Each row of a before or after table is a point. One or more steps were done to the points. Then noise was added and the rows were shuffled. The steps act on how far a point lies along the listed directions, d1 being the first. Write out the steps. A step turns or swaps two directions, mirrors them in a line or flattens them onto one, adds a multiple of one to another, or multiplies one. Angles are multiples of 10 degrees, from the lower direction toward the higher: turns from -170 to 170, lines from 10 to 170 but not 90. Use the fewest steps. Two steps may share a direction if one is a turn and the other turns, adds or multiplies; they go together, in the order done. Otherwise the lowest direction goes first.
In the rows, zero is written as 128.

Directions:
(1): [158 161 144]
(2): [109 160  97]
(3): [160 115  95]
Before (8 x 3):
[[153  87  91]
 [146 139 176]
 [ 91 148  89]
 [121  97 150]
 [ 68 141 108]
 [123 116 170]
 [149 118 150]
 [132 122 141]]
After, 8 rows:
[[150  93  87]
 [142 147 176]
 [116 146 151]
 [ 85 149  96]
 [118 119 169]
 [150  71 107]
 [ 97 115 150]
 [121 134 143]]
Steps: swap d2 and d3

Directions:
(1): [146 143 120 133  79  88]
(2): [111  96  84 164 127 123]
(3): [180 109 100 104 133 141]
(4): [119 179  89 125 130 148]
(5): [ 95 114 111  77 126 108]
Before, 12 rows:
[[130 161 123 117 117 153]
 [ 96 108 121 168 111 105]
 [138 112  67 126  87  85]
 [119 133 164 127 146 125]
 [154 131  79 137  76 105]
 [125 157 140 134 128 125]
 [ 87 142 182 139 116 106]
 [ 59 123 130 151 112  93]
 [127 132 143 117 133 145]
 [147 123  91 130  77  64]
 [131 170  97 124 147 138]
 [ 70 106 175 111 122  90]]
After:
[[ 82  92 178 106 124  88]
 [129 143  89 136  75  67]
 [127  97 189 127 118 102]
 [154 124 146 124 129 122]
 [120 131  64 131  86  87]
 [128 130 142 116 133 145]
 [159 127 128 108 118 149]
 [115  86 125 161 111 103]
 [146 141  77 141  75 106]
 [172 124 104 111 149 133]
 [124 128 165 124 147 125]
 [114  60 139 133 115  88]]
Steps: swap d3 and d4

Directions:
(1): [148 113 128  56 131 132 111 120]
(2): [156 160 163 126 154  84 144 111]
(3): [135 183 138 122 129 182 127 123]
(4): [122 143  90 107 137 121 183 156]
(5): [112 145 136 123 151 115  90 186]
(6): [126 163  82 127 105  99  97 106]
Before:
[[157 112 178 110 136 128 149 127]
 [129 100 152 117 133 147 110 176]
 [160 146 127 127 115 102 103  81]
 [144 135  69 127  91  81 166 118]
 [135 127  90 116 103 115 116  78]
 [150  92 162 126 120 139 131 114]
 [148 113 172 135 114 198 141  69]
 [111 111 100 125 139  87 159 137]
 [128 148 102 112 148 119 162 137]
 [137 156 128  94 101 141 141  47]
 [147  89 149  86 149 158 158 129]
 [112 103 116 132 135  87 155 193]]
After, 12 rows:
[[131 142 118  93  93 153 130  51]
 [141 143  93 113 111 107 135  80]
 [142 144  74 104 102 143 127 112]
 [108  84 115 137 129  88 123 124]
 [150 143 155 122 127 195 182  84]
 [139  94 144  96 118 165 147 146]
 [113  80 139 146 131  75 120 175]
 [153  87 169  95 153 145 146 117]
 [123  96 132 137 128 119  90 109]
 [142  97  94 144  77  78 113  97]
 [144 133 165 118 152 124 140 172]
 [149 118 135 110 128 150 173 133]]
Steps: mirror d1 and d2 in the line at 10 degrees; mirror d3 and d4 in the line at 160 degrees

Directions:
(1): [140 124 159 122 165 162  63 137 122 114 143]
(2): [120 132  85 145 152 151 133 107  65 148 145]
(3): [ 87 144  99 100 129 117 102 185 124 150 109]
(4): [150  66  92 122 141 138 145 164 135 100 137]
Before:
[[148 109 139 157 130 136 149 106 155  89 143]
 [141 135 117 128 118 138 124 143 136 130 123]
 [152  92 152 134 142 147 130 130 147  99 136]
 [150  74 122 141 136 125 154 142 153 108 137]
 [146 140 201 157 149 167  76  50  97 110 126]
 [101 132  99 117  92  92 166 145 136 129  91]
 [147 139 150 140 188 164  73  95 103 117 149]
 [180  69 121 144 144 142 155 117 131  86 140]
 [110 138  82 139 132 136 148 109  82 162 165]
 [158 130 203 171 127 149 138  37 122  97 148]
 [116 146 102 116 100  81 162 131 120 145 129]
 [105 140 129 104 143 131  89 149 138 117 126]]
After, 12 rows:
[[141  78  90 117 125 127 155 162 149 116 159]
 [ 98 145 109 120 110 109 139 134 116 135 100]
 [164  84 181 142 108 127 142  94 166  78 106]
 [127 137 133 151 136 139 150  90 101 136 134]
 [118 134 108 163 133 125 163  88  90 159 139]
 [122 135 114 111 109  87 149 141 128 133 132]
 [148 122  93 167 128 127 190  67  82 136 136]
 [105 142 142 103 160 150  58 148 128 117 134]
 [139 144 118 131 123 141 117 136 125 132 125]
 [163  98 144 130 167 145 103 129 151  90 139]
 [157 103 165 169  71  98 229  53 166  92 126]
 [130 141 114 170 111 120 186  73 127 116 138]]
Steps: add 1 times d3 to d1; swap d2 and d4

Directions:
(1): [ 79 143 120  93 140  86 110 143 102 131  92  84 140 145]
(2): [138 148 143 168 118  93 120 117  63 133 160 115  94 110]
(3): [ 94 169 142 139 119 175  75 138 149 156 147 119 104 141]
(4): [146 145 151 159  98 133 116 187 126 106  82 129 150  96]
(5): [101 183 122 149 100  91 161 109 153 142 129 164 155 136]
(6): [176 158 106 110 141 124 111 116 139 166 142  95 169  89]
Before, 11 rows:
[[110 157 152 172 104 127 157 105 144 128 114 161 122 125]
 [ 75  92 106 106 138 147 164 111 142 127 138 147  97 170]
 [168  84 113 155 103 140 175  89 131 127 155 164 109 117]
 [ 91 135 107 125 126  88 164 116 156  94  81 145 135 165]
 [ 91 140 167 149 108 154  96 173 114 103  94 104  75 139]
 [131 146 143 143 122 121 112 153 148 132 107 129 155 112]
 [102 163 100  50 152 141 124 102 224 181 147 123 172 159]
 [120 106 118 112 145 205 130 100 182 137 144 111 104 168]
 [154 140 136 136 138 186  90 113 172 153 191 146 121 139]
 [146 130 166 185 113 199  89 158 137 125 137 150  98 123]
 [137 186 136 151 113 123  92 130 123 156 131 125 134 104]]
After (11 x 14):
[[130 156 139 122 134 162  76 145 156 147 149 117 134 137]
 [144 182 136 153 115 129  94 122 127 157 140 133 129 101]
 [100 129 105 126 128  95 169 103 162  95  97 156 130 166]
 [ 65  99 106 101 136 138 155 124 136 124 120 136 107 170]
 [101 117 122 104 145 186 118 122 170 131 113  91 114 167]
 [108 126 163 157 112 170 106 153 127 109 122 125  65 138]
 [140 139 140 147 125 128 121 142 155 134 123 143 150 112]
 [106 161 154 170 102 120 155 111 143 128 104 156 124 123]
 [135 136 166 180 112 189  81 172 130 122 117 135 106 123]
 [140 103 117 142  99 114 158 125 111 119 105 134 127 119]
 [ 96 168 103  51 155 139 123 108 222 179 140 116 173 160]]
Steps: flatten d1 and d4 onto the line at 120 degrees

Directions:
(1): [112 140 101 138 178 143 154  96  94  97 107 155 105 135 109 150 163  80]
(2): [191 115 113  78 114 120 100 114 117 120 144 157 129 135 128  84 127  79]
(3): [104 149 104 180 157 150 107 111 159 141 141 145 139 127 158  65 106 113]
(4): [ 98 102 106 139 102  91 124 157 156  93  81 127 156 177 114 120 120  97]
(5): [111 183 123  90 115 133 131 109 149 119 123 136 162 143 112  99 191 167]
Before (12 x 18):
[[158  93 117 130  82  95  87 143 148 129 126 104 147 137 149  89  53 102]
 [149 139 143 114 135 151 126 119 115 155 148 118  94  99 132 134 116 143]
 [192  64 153 125 113 120 129 118  70 131 140 105  72 120 133 177  74  78]
 [155 113 108 108 122 111 119 121 139 122 133 118 147 148 115 124 118 100]
 [176 113 140 131 152 155 119 120  84 134 162 149 100  92 155 122  89  96]
 [143 105 138 111  87 113 137 139 122 127 111 102 134 130 100 137 118 130]
 [101 190 148  88 125 148 119 114 150 123 153 114 144 100 130 131 198 206]
 [117 122 122 183 155 134 145 138  96 137 121 124  95 112 134 145 118 122]
 [126 106 130 174 121 108 108 146 172 120 120 122 146 156 131  89  97 106]
 [144 144 141  87 111 140 124 112 118 142 142 123 111 111 121 122 140 144]
 [159  89 124 107 101 115 111 145 132 125 135 137 135 123 122 116  91 111]
 [139 147 150 107 123 140 133 111 137 162 170 111 131 104 135 125 158 192]]
After (12 x 18):
[[ 66 155 108 164 138 132 136 135 153  87  89 144 166 161 131 101 138 121]
 [112 110 137 114  87 107 125 151 140 123 105 104 128 142 115 137 114 136]
 [115 141 132 139 141 134 144 118 142 143 140  97 140 123 120 156 128 157]
 [ 72 198 120 126 109 136 140  85 162 105 102 116 170 173 113  92 194 166]
 [152 136 167 166 130 145 107 129 159 172 178 108 128 100 157  90  98 173]
 [131 156  84 140 158 136 131 102 102 107 112 166 119 143 120  84 169  83]
 [115 125 117 117  97 108 114 147 159 119  99 119 139 156 115 104 116 121]
 [153  65 141 109  56  74 105 173 165 138 132  96 154 152 130 119  90 141]
 [168  50 145  88  78  80  92 180 126  98 128 104 117 126 130 166  90 100]
 [102 140 149 133  97 133 121 150 169 157 143 108 160 109 133 115 112 207]
 [142 138 154 102  83 129 134 130 136 152 137  94 146 111 110 119 132 182]
 [117 157 170 151  67 126  91 149 192 195 169  60 171  93 176  83  61 247]]
Steps: multiply d1 by 2.5; turn d2 and d4 by 170 degrees; mirror d3 and d5 in the line at 160 degrees

Directions:
(1): [139 135 143  94 111 132 154 124 151 123 109 122 103 125 138  91 106 111
 141 129  67 206 172 144]
(2): [211 102  98 147 111 137 133 134 166 133 147 115  63 125 120  92 126 136
 110 134 148 102 129 122]
(3): [145 184  92 108 123 108 190 137 133  99 150 132 158 157 166 109 158 102
 128 127 165 140 119 101]
Before (12 x 24):
[[225 103  91 139 105 140 147 133 169 136 143 131  58 124 117  79 120 147
  103 132 132 127 127 130]
 [187 124 107 141 121 120 147 139 161 139 137 114  88 126 124  91 135 132
  126 121 126 136 132 134]
 [ 72  76 156 166 161 136  46 117  99 159 121 135 128 107  89 167 109 159
  117 114 120  84 116 147]
 [ 65  93 158 132 142 131  89 133  99 130 112 115 154 127 132 168 115 145
  137 113 114 137 121 148]
 [154 128 132 119 114 130 139 117 148 134 119 132 104 132 127 116 118 127
  135 127 101 153 145 139]
 [189 122 107 120 113 139 155 130 176 109 118 109  65 127 123  78 118 122
  125 141  91 177 150 141]
 [113  96 144 151 134 137  86 134 118 147 124 126 121 114  93 146 123 139
  142 117 137  82 107 142]
 [123 111 136 153 138 117 104 131 124 120 117 145 134 139 107 141 133 157
  133 127 142  91 111 131]
 [172 133  94 119 121 135 144 138 132 119 143 131 110 132 129 121 136 125
  125 139 161 111 113 112]
 [155 123 129 132 121 142 124 131 134 143 121 123 115 134 120 146 126 131
  118 132 135 113 117 133]
 [205 106  98 130 112 144 144 138 177 111 139 125  67 116 127  78 122 134
  111 135 121 131 147 124]
 [176 143  94 131 114 116 153 150 149 128 142 119 107 147 134  96 134 124
  116 126 150 100 111  98]]
After, 12 rows:
[[149 106 145 130 119 138 112 113 145 145 112 129  95 121 111 127 106 140
  132 127  88 145 148 152]
 [ 82 110 125 163 161 120  83 123  95 141 143 137 156 126 111 163 137 146
  114 112 164  70  94 124]
 [179  22 151 159 120 173  54 125 169 151 105 119  23  73  72 105  79 172
  110 136  66 112 162 163]
 [165  52 151 144 119 163  75 118 170 145  88 105  27  91  73 105  79 156
  125 142  46 161 161 176]
 [125 119 129 152 136 113 111 134 123 117 123 144 141 146 113 138 139 154
  133 128 151  90 106 128]
 [ 78 145 121 120 140 113 142 145  99 103 137 117 186 155 165 155 146 123
  137 113 156 137 104 119]
 [114 106 139 153 134 131  95 135 115 144 129 127 129 119  97 149 134 137
  140 116 153  72 100 135]
 [197   9 151 172 112 172  44 118 161 185 106 123   7  76  56 114  69 191
  102 134  71 107 143 175]
 [163  99 126 143 117 132 108 141 150 150 122 114  80 125 105 105 106 142
  116 126 111 102 125 120]
 [164 100 116 126 124 145 110 130 133 134 128 127  87 115 107 128 113 139
  126 140 133 111 126 131]
 [170  66 145 163 124 140  85 130 155 169 115 112  60  96  87 111 107 157
  125 123  87 125 141 164]
 [150 109 139 140 124 146 108 129 132 152 117 126 106 125 109 154 118 139
  116 130 127 108 118 141]]
Steps: turn d1 and d3 by -20 degrees; add -1.5 times d2 to d3
